Each row is a point. Any point is a mix of the corners, with weights that add up to 1. It lies inside the corners' shape when no weight is negative. Is each point inside? If not, which corners have a negative weight?
In the rows, 128 means zero.

Corners:
(1): [ 71 115 127]
(2): [ 76  60 112]
(3): [134 144  98]
(4): [207 200 159]
Points:
[ 73  89 130] => outside (3)
[147 139 137] => inside
[181 189 138] => outside (2)
[160 154 118] => outside (1)
[ 85  72 114] => inside
[123 118 120] => inside
[132 139 141] => outside (3)
[143 150 112] => inside

Corners:
(1): [101 125 109 118  70  66]
(2): [121  97  87 110 119 139]
(3): [136 130 126 249 162 165]
(4): [174 160 103 104  90 156]
(5): [ 94 119  75 103 119  66]
(6): [118 128 193 102 115 130]
(7): [ 94 117 108 121 120 153]
Points:
[133 133 114 110 115 132] => outside (1)
[100 115 124 138 122 122] => outside (4)
[ 89 101  99  95 113 114] => outside (3, 4)
[130 122 112 182 136 140] => outside (7)
[100 104 124 128 119 143] => outside (4, 5)

Corners:
(1): [ 77 143 165  69  75 190 188 107 106 139 200]
(2): [ 83 121  93 142 139 158 112 172 104 136 101]
(3): [157 120 119  55 117 144  93 121 130 133 138]
(4): [139 177 103  97 114 170 133 147 121 142 143]
(5): [114  77 145 135 171 172 142 116 126 136 157]
(6): [111 119 161 172 157 249  88 134 113 139 167]
(7): [ 92  56 130 175 156 150 118 180 169 135 131]
(8): [179 135 144  67  80 129 112 148 180 197 103]
(9): [126 181 155 116 119 168 106 145 186 123  91]
(10): [164 101 107 119 128 188  97 101 137 119 118]
(11): [145 123 175 153 154 179 115 150 116  96 126]
(12): [102 128  92 163 150 102  65 127 146 154 138]
Points:
[129  82 144 138 151 170 108 122 135 134 152] => outside (2, 4, 9)
[126 134 142 124 133 179 111 133 135 132 131] => outside (7)
[124 108 165 139 136 204 127 137 138 134 132] => outside (3, 4, 12)
[133 132 134 118 117 152 103 140 154 151 132] => outside (2, 5)
[126 127 125 119 137 169 127 134 127 138 143] => inside

Corners:
(1): [124  70 107 146  84 118 111 118 126  83 160 228 108 141 149 146  78  57]
(2): [114 116 124  71  82 147 162 158  74 121 148  72 157 116 109 163  87 140]
(3): [ 86 106 103 167 103 116 159  43 130  45 208 132 142  82 123 130  72  96]
(4): [ 93 139 139 169  71  97  79 115  83 127 219 199  73 126 157 180 157 136]
(5): [122 137 104 112 114 124  90 114 103 138 182 168 114 178 173 150  86 107]
(6): [187 125 106  87 117 125 115 181 116 109 149 108 103 128  60 113 148 137]
(7): [102 119 163 171 159 132  71  97 112  66 159 173 137 134 175 128  45  95]
(8): [128 187  95  99 145  89 115 152 155 114  59  57 185  75 142 128 141 115]
(9): [126  83 112 120 117 110 148 188  94 101 166  82  60 162 159 107 144 128]
(10): [128 151 168 117  64 122 158 170  50 110  87 119 126 163 123 102 180 172]
(11): [166 102 146 108  74 112 121 137  75 187 107  79 103 147 129 102 140  90]
(12): [160 174  86 158 179  99 128 117 223 166  29  48 169  85  85 106 109 178]
(13): [123 157 138 163  73 171 120 150 143  96 193 151 122 155 169 183  76  72]
(14): [114  59 121 126 135 184  99 167 145 129 182 186 164 139 174  89  96 123]
(15): [143 137 153 173 102  73 133 121 131  82 198 218 151  92 206 151  60 130]
(16): [ 85 105  79 123 103  99 115 223 125 154 141 124 136 210  89  68 113 133]
(17): [137 200 191 105 205 109 179 130 231 160  52  40 222  95  88 125 149 138]
(18): [166 197 119 184 233  78 164 133 116 149  41  77 213  86  81 157 165 145]
(19): [136 166  95 102 128 165 147 171 108 180  88 162  57 149 134  82 141 123]
Points:
[116 128 129 137  98 134 118 133 132 109 170 176 126 144 147 133  86 119] => outside (8, 9, 11, 18)
[120 133 130 140 111 118 122 132 116 122 154 139 128 125 137 139 124 124] => inside
[132 135 120 150  93 110 116 132 113 101 154 133 133 121 124 148 102 111] => outside (5, 9, 14, 17, 19)
[126 133 130 131 107 126 123 136 120 120 150 146 137 133 144 136 105 106] => outside (9, 12)
[144 154 138 140 134 117 135 130 126 122 110 119 153 104 122 136 125 130] => outside (5, 9, 16)
[120 145 134 140 125 111 126 130 124 118 125 125 137 126 140 133 112 120] => outside (6, 14)

Corners:
(1): [147 113 147  88 126 134 160 160 149 108 127 105 143 135 137 177 137 119
 128 136]
(2): [111 144 126 165  99 167  86 115 111 105 156 153 153 172 112 199  98 168
 149 100]
(3): [146 172 140 157 113 189 112 140  81  94 228 106 111 133 119 200  94 249
 126 101]
(4): [119  94  90  69 129  76 185 115 102 124 154 185 105 114 123 102 136 111
  73  94]
(5): [172 108 167 163  89 109 130 115 131  97 110  88 140 139 139 114 123  92
 136 166]
(6): [117  67 136 154 156 100 105 135 129 172 136  75 136 144 105 130 121  96
 158 184]
(7): [124 160 102 208 113 139  92 138 147  74 157 108 100 158 105 215 127 182
 160  86]
(8): [121 102  78 109  91 103 168  82 108 155 153 145 100 133 140 147 172 136
 101 103]
(9): [ 74 129  69  83  96 113 125  82 124 106 179 129 114 162 136 101 122 138
 121 108]
(10): [134  74  71 119 106 119 166 112 120 131 173 175 101 131 132 140 151 105
 117 160]
(11): [170 117 161 141 139 161 105 115 145 127 138  78 134 142  86 116 138  97
 149 131]
(12): [128 122  77  83  53 131 179 140 116 127  91 175 127 128  91  82 150 130
 158 142]
(13): [ 98 145 155 152 158 128 160 123 137 148 128 132 141 145 149 141 173  85
 133 173]
(14): [196 116 135 101 125 137 119 160 105 137 101 118 102 162 150  99 124 104
 156 144]
(15): [157 131 109 146 133 146  89 152 118 108  90  87 150  99 127 104 108 130
  98 151]
(16): [167 114 139 173 137 129 142 163 121 135 128  49 125 149 106 144  88  58
 156 118]
(17): [102 135 154 152  78 192  78 184 104  69 162 104  87 136  74 192  91 154
 125  83]
(18): [112 184 121 185 103 140  93 180 162 116 188 134 145 177  97 207 139 159
 120 103]
(19): [122  65  70 160 116 105 185 105 116 104 135 145 118 151 155 111 155 127
 110 116]
(20): [146 146 108 123 137  74 135 127  99 138  99 105 136 181 120 158 181  95
 141 160]
(21): [191 148 141 153 135 119 104 176 114 150 119  74 170  97 165 119 172  80
 173 126]
Points:
[143 106 121 121 117 128 139 134 120 123 132 110 118 126 126 120 130 114
 130 133] => outside (2, 18, 20)
[145 126 103 153 120 108 127 130 122 142 121 107 140 149 138 131 149  97
 147 142] => outside (1, 3, 4, 11, 17)
[137 126 126 129 127 145 119 140 118 121 157 115 113 149 115 163 117 134
 127 123] => outside (5, 12, 19, 21)
[131 157 117 151 104 170 110 139 110 109 156 142 109 153  88 183 113 159
 131 100] => outside (1, 5, 6, 9, 19, 21)
[123 122 118 143 123 128 127 123 122 116 152 119 122 152 123 154 130 131
 124 124] => outside (12, 21)

Corners:
(1): [133  97 198 145  96 177 113 123  78 199  67 137 132  90 112 185  73 189
  91  76]
(2): [134 159 121 152  92 137 103  66 169 113 151  98 152 169 146 117 109 130
 114 110]
(3): [ 76 152 138 126 101 109  45 137 162  72 166 116 125 138 100 131 174 115
  87 137]
(4): [155 139 102 154 114 133 158 195 163 146 132 154 108  80 179 153 140 158
 178 130]
(5): [182 140 154  88 119 119 137  92 151 118 131 111 169 156 162 160 172 209
 147 152]
(6): [ 90 142 109  71 115 126 149 143 200 202 118 161 112 108  95 154 235 154
 114 117]
(7): [118 107 150 187 165 178 154 128 169 226 111 165  92 119 126 166 170 145
 115  97]
(8): [ 90 154 152 146 123 114  96 163  99  69 146 165 116  90 143 104 120  79
  99 163]
(9): [127  95 135 109 115 125 170 183 105 108  88  69 200  80 185  97  70 146
 206 175]
(10): [ 85 136 108 214  94 175 161  94 144  82 137 127 138  50 199 148  84 135
 148 108]
(11): [101 169 185 148 183 115 149 122  92 136 128  64 117 181 125  86  84 178
 125  99]
(12): [134 130 173 119  90 165 128 205 135 129  99 176 133  10 129 108 173  93
 121 129]
(13): [160 102 168 186 133 131  88  87  41 126  23  57 142  57 165 172  55 145
 110 107]
(14): [165 151 149 107 105 132  53 125 124 124 132  87 165 110 121 217 127 161
 113 109]
(15): [135 134 176 154 136  69 187 227 110 156 104   7 141 136 162 180  79 124
 156 134]
(16): [150 131  92  81 154  89  97 156 234 115 154 132 110 192 169 159 209 190
  50  53]
(17): [169  65 145 118 132 129 106 143 135 168 128  90 109 104  88 113 165 104
  91 137]
(18): [143 138 127 154 109 154 188 146 112 149 162  75 217 170  80 155 157 151
 139 167]
(19): [ 91 160 153 156 150 184 138  67 122 103  89 119 123 114  90  65 132 102
  75 185]
(20): [130 142 126 112 133 110 162 118 174  87 197  79 202 154 183  61 166 237
  75 150]
(21): [120  99 152 147 107 130 101  76 183 151 103 196 109 108  84 120 129 116
  58 102]
Points:
[152 121 141 135 104 148 139 129 139 128 120 114 155 109 142 132 115 156
 120 135] => outside (3, 6, 7, 8, 11, 13)
[120 146 147 133 127 124 135 147 140 127 117  94 136 114 158 140 127 160
 130 119] => outside (8, 17, 18, 21)
[130 134 142 140 116 133 123 119 132 122 106 102 148 108 145 145 119 157
 117 119] => outside (7, 8, 17)
[127 133 146 139 122 139 129 128 140 122 128 116 141 120 131 121 129 137
 110 134] => outside (6, 13)
[135 125 145 142 131 135 139 124 127 144 110 105 140 119 142 142 119 158
 120 123] => outside (3, 12)

Corners:
(1): [168 160 122 118  93 161 116 208 149 145  70 185 153  72 157 164  46  95
 174  71]
(2): [133 137 105  37 156  70 123 176  41 165 164 111 126 128 109  88  94 188
 114 143]
(3): [123 115 103 149  66 133 150 132 158  62  86 164 149 174  91 124 110  99
  98  62]
(4): [132 114 179  95 114 149 172 117 139 173 141 123 106  93 129 144 153 149
 161  69]
(5): [103 145 178 133 169 202 118 104 130 161 129 166 103 166 143  79 157 156
 100 106]
(6): [157 133 151  67 115  99  90 191 140  74  78 131 124 172 157 141 141 141
 137  67]
(7): [ 93 142 142 185 106 179 103  89 149 137  95 126 169 189  91 114 124  87
 166 130]
(8): [124 192 142 150  95 114 108 117 145 134  90 160  99  92 168 119 147 139
 147  99]
(9): [158 163  83  73 157 129 117 152 155  72 120 194 143 100 154 128 149 138
 134  57]
(10): [123 180 191 143 106 187 123 160  94 145 177 153 129 122 109  81 190  79
 139 119]
(11): [128 162 100 154 166 105  77 181 187  54  60  84  53 142 147 186 117 177
 101  57]
(12): [114 155 137  46 197 116 140 217  55 199 183 187 182 176 167 144 107 170
 115  76]
(13): [105 132 180 165  94 156  93 155  67  88 152 190 102 119 117 114 134 128
 155 130]
(14): [ 92 150 106  70 134  90  97 142 109  56 153  75  42 109 187  97 156 166
  88 104]
(15): [147  56  91 151  55 176 124  92 180 119  81 172 175 182 155 122 150 169
  78 106]
(16): [129 120 114 152 168 114 165 160 157 170 155 131 165 108 128  88  58 159
 149 104]
(17): [170  76 154 168 121 186 122 130 137 174 161 194 142 161 102 125  34 100
 190 107]
(18): [145 138 172  98 126  91 129 121  68  53  83 115  83  97 181 152 189 189
  75 102]
(19): [171 147 112 158 142 165 146 191  52 168 116 172 140  92 106  72 114  45
 191  97]
(20): [126 121 113 175  74 150 188  72 103  29 151 176  85 173 125  82 166 130
 157 152]
(21): [ 72 193 154 144 192 101 159 165 159  99  75 111  82 127 128 111 137  84
 127 134]
Points:
[117 119 137 149 113 164 124 121 111 144 151 154 125 164 117  95 131 146
 122 115] => outside (1, 6, 9, 18, 21)
[125 144 132 125 123 137 128 139 121 107 121 152 118 135 139 113 143 139
 125 104] => outside (17)
[124 142 136 124 127 131 121 143 133 118 122 146 118 134 143 124 128 149
 126  98] => outside (19)
[133 159 129 130 155 137 108 169 135 126 100 141 126 131 151 124 124 118
 135  88] => outside (2, 3, 4, 13, 20)

Corners:
(1): [139 117 135 130 142  92 132 137 157  79 113 132 117 121 137 101 137 134
 148 126]
(2): [100  94 134 156 113 135 134 137 113 145 113 135 151 123 117 110 160 144
 139 116]
(3): [143 104 124 146 142 138 122  92 138 117 112 132 134 122 139 118 132 116
  98 112]
(4): [137 123 130 152 144 106 109 119 107 152 117 110 157 137 153 123 172 151
 132 113]
(5): [102 131 126 128 140 141 113 113  99 143 105 116 151 116 130  42 133 107
 112 152]
(6): [149 120 131 146 152 150 103 113  30 146 113 122 138 129 161 107 144 110
 138 136]
(7): [142 127 140 145 128 139 130 125  40 165 112 104 121 132 134 127 112 115
  68 135]
(8): [ 88  98 146 125 143  87 115 133 108 156 124  93 154 132 119 144 141 119
 120  27]
(9): [121 122 140 119 127 149 101 134 131 142 118 133 135 119 113 132 118 170
 123 100]
(10): [102 114 123 129 138 135 118 124 167 143 108 118 100 113 128 109 169 113
 131 129]
(11): [138 134 136 122 139 124 145 131 153 114 145 129 139 133 108 127 144 121
 144 133]
(12): [144 131 143 159 135 129  97  97 166 120 112 122 109 148 114 130 114 100
 102 132]
(13): [115 119 132 101 127 145 141 145 156 152 104 107 154 128 151  84 156 112
 137 137]
(14): [142 124  61 126 143 106  95 129 152 130 114 131 131 117 154 127 124  98
 155 137]
(15): [144 141  31 155 126 139 126 156 149 134 125 115  88 132 151 127 121 110
 137  96]
(16): [154 130 152 137  97 115 122  72 135 142 132 129  95 167 102 131 122 126
 131 106]
(17): [137 145 128 119 140 100 120 109 132 124 117 218 133 154 130 113 162 114
 125 137]
(18): [141 125 137 139  62 126 131 118  92 115 180 112  39 249  63 146 114 130
  88 137]
(19): [141 144 136 138  99 110 125 121 119  99 148 138 125 140 129 118 155 116
 116 124]
(20): [ 22  98 114 132 138 152 148 145 128 152 127  98 112 138 166 136 116 127
 115 122]
(21): [151 125 146 156 131 110 139 127 178 124 196 200 105 136 129 117 133 110
 100 117]
Points:
[131 124 128 143 129 122 124 123 129 133 137 137 122 137 134 119 139 121
 118 120] => inside
[136 128 125 137 125 138 122 120 128 126 133 127 106 141 130 110 123 113
 115 139] => outside (2, 4, 8, 17)
[126 123 126 138 125 122 124 121 121 131 127 128 122 140 129 113 142 116
 121 124] => outside (9)
[128 119 133 136 128 129 126 121 126 132 130 139 126 134 131 110 144 125
 123 133] => outside (8, 12, 15)
[125 120 120 135 139 128 124 126 125 137 117 128 134 118 141 111 142 120
 125 119] => outside (12, 18)
[126 119 128 135 129 124 117 122 120 136 123 125 129 134 128 121 136 125
 127 110] => inside
